Each row of a before or after table is a point. One or more steps were done to the points. Then noise was added and the rows were shuffled. The steps act on columns, c1 being the first. Write out the steps. A step turns or swaps two columns, mirrors them in a line or flattens them onto one, adds a multiple of one to another, or multiplies or shifts one. Angles are multiples of 10 degrees, from the lower column toward the higher: turns from -170 to 170, lines from 10 to 170 but not 90. Use the fewest steps. Two steps may share a column if one is a turn and the other turns, adds or multiplies; they go together, in the order done. Otherwise the lowest column goes first.
In the rows, 128 means zero.

Before:
[[141 140  96]
 [135 148 112]
 [151 179 110]
 [147 154 128]
 [ 82 108 147]
 [146 139 105]
 [148 154 119]
 [163 120 127]
 [111 157  86]
 [138 159 123]
 [155 114 141]
 [163 170 121]
 [142 150 143]]
After (13 x 3):
[[175 154 128]
 [196 119 141]
 [185 174 110]
 [146 143 111]
 [174 132 105]
 [178 151 118]
 [160 130  96]
 [216 120 127]
 [163 155 144]
 [ 85 145  87]
 [216 167 120]
 [154 156 122]
 [ 14 115 147]]
Steps: multiply c1 by 2.5; add 0.3 times c3 to c2

Before (12 x 8):
[[146 120  97 134 131  85 118  35]
 [132  71  95 111 130 157 124 110]
 [136  97  91 122 141 146 116 126]
 [106 134 102 170 128 155 107 129]
 [115 140 147  98 135 141  95 121]
 [110 125 158 112 137 155  97 106]
 [132 140 107 119 139 108  94  98]
 [140 138 138 146 129 159 109 132]
 [135 114 122 124 172 135 231 114]
 [122 125 152 102 114 130 189 132]
 [148 134 155 121 123 143 110 129]
 [141  48 134 139 143  80 169 136]]
After (12 x 8):
[[160 135  96 121  91 139 127  96]
 [ 86 126 159 146 201 128 133  12]
 [111 152 136 150 167 136 121  89]
 [ 79  44 133 115 215 136 157 137]
 [160 137 177 113  80 140 121 129]
 [142 154  94 139 108 142 119 119]
 [153 144 131 109  95 109 121 134]
 [132 104  93 132 106 133 135 138]
 [137  82 129 137 169 118 138 113]
 [144 108 151 155 118 117 132 130]
 [156  77 142 164  88 114 144 104]
 [130 146 102 118 111 105 121 131]]
Steps: turn c1 and c6 by -110 degrees; add -1.5 times c1 to c5; flatten c2 and c7 onto the line at 160 degrees; turn c3 and c4 by -140 degrees; multiply c8 by 1.3

Before:
[[129 123 175 172 121 143  67 172 105 183 116 123]
 [158 160 134  87 165 174  89 111 107 116 126  75]
 [149 114 174 156 163 103 155 120 113 115 145  97]
 [129 196 153 139 143 150  93 159  79 157 181 117]
 [181 191 143 141 135 148  88 135 137 165 146 130]
 [120 118 184 116 110 173 113 154 118 188 129 168]
 [ 89 145 206 161 114 145  95 125 131 144 108 151]
 [ 94 102 108  90 129  99 165 119 173  83 106  56]
 [130 137 109  94 128 107 137  63 115 135 129  51]
 [135 154 156 173 136 204  87 133 124 176 172 117]
 [120 151 154 182 120 181 118 156  91 168  97 167]
 [ 94 127 123  96 189 107 145 101 153 146 102  75]]
After:
[[113 153 200 122 129 176 118 130 120 166 131 169]
 [122 130  82 138 123 105 134 128 124 132 127  49]
 [134 158 190 115 130 205  89 123 122 176 133 117]
 [101 133  92 118 187 107 142 127 152 146 115  80]
 [153 159 102 100 167 170  90 122 108 120 120  80]
 [146 115 185  79 159 100 154 122 115 115 121  97]
 [103 107  82 133 132  98 161 124 158  78 126  57]
 [ 95 142 218  37 123 138  94 129 143 141 126 145]
 [114 118 162  43 111 172 111 123 125 187 129 169]
 [181 188 153 114 132 148  91 127 108 164 126 125]
 [125 126 203  84 119 142  62 127 122 177 131 121]
 [125 193 161  99 133 149  90 127 107 157 129 109]]
Steps: multiply c9 by 0.4; turn c1 and c9 by -20 degrees; multiply c3 by 1.6; turn c3 and c4 by -60 degrees; flatten c5 and c11 onto the line at 170 degrees; multiply c8 by 0

Before, 9 rows:
[[108 138 137 103 118 138 122 110 124 115 111 155 129 116 152 138 112  91
  120 102]
 [115 132 127 126 137 127 134 147 113 128 116 122 101 132 131 117 126 133
  136 144]
 [146 133 140 141 129  92 123 127 133 139 147 108 110 117 119 109 143 138
  100 104]
 [121 142 134 120 124 125 128 115 125 133 113 139 127 131 147 137 123 131
  138 104]
 [150 132 135 162 101 105 124 111 142 117 136 103 122 118 104  95 142 140
  112 110]
 [118 125 164 131 128 142 132 139 118 118 135 151 151 104 141 107 144  95
  132  85]
 [108 130 129 125 140 136 114 130 103 134 131 130 110 121 141 144 110 119
  142 112]
 [121 120 107 147 146 116 124 141 113 148 116 123 105 124 133 136 135 125
  131 128]
 [113 126 126 124 133 131 139 129 134 151 129 113 115 131 134 141 113 127
  119 135]]
After:
[[117 132 127 112 122 141 131 147 112 133 116 126 105 132 139 142 123 129
  137 144]
 [151 132 136 179 247 110 107 110 143 142 136 101 112 119 131 143 119 120
  111 111]
 [121 142 135  91 125 125 135 115 125 129 114 139 125 131 147 118 133 133
  137 104]
 [108 139 137  75 139 136 141 109 123  93 111 157 133 117 142 114 139 108
  119 101]
 [119 126 164 128 159 129 150 140 117  96 134 131 155 104 132 146 156 112
  132  86]
 [112 127 126 122  95 138 129 129 135 124 128 130 119 130 128 120 107 151
  119 135]
 [120 120 107 122  69 130 121 141 113 121 115 119 102 124 158 131 129 147
  131 129]
 [109 131 129 120  73 145 116 131 104 118 132 143 117 120 130 119 117 134
  142 112]
 [146 133 139 164 153 104 109 127 135 136 147 103  94 117 114 145 120 140
  100 104]]
Steps: add -1.5 times c11 to c15; turn c4 and c15 by 50 degrees; turn c5 and c16 by 150 degrees; multiply c5 by 3; turn c6 and c13 by 30 degrees; add 0.7 times c12 to c7; turn c12 and c17 by 50 degrees; mirror c10 and c18 in the line at 50 degrees
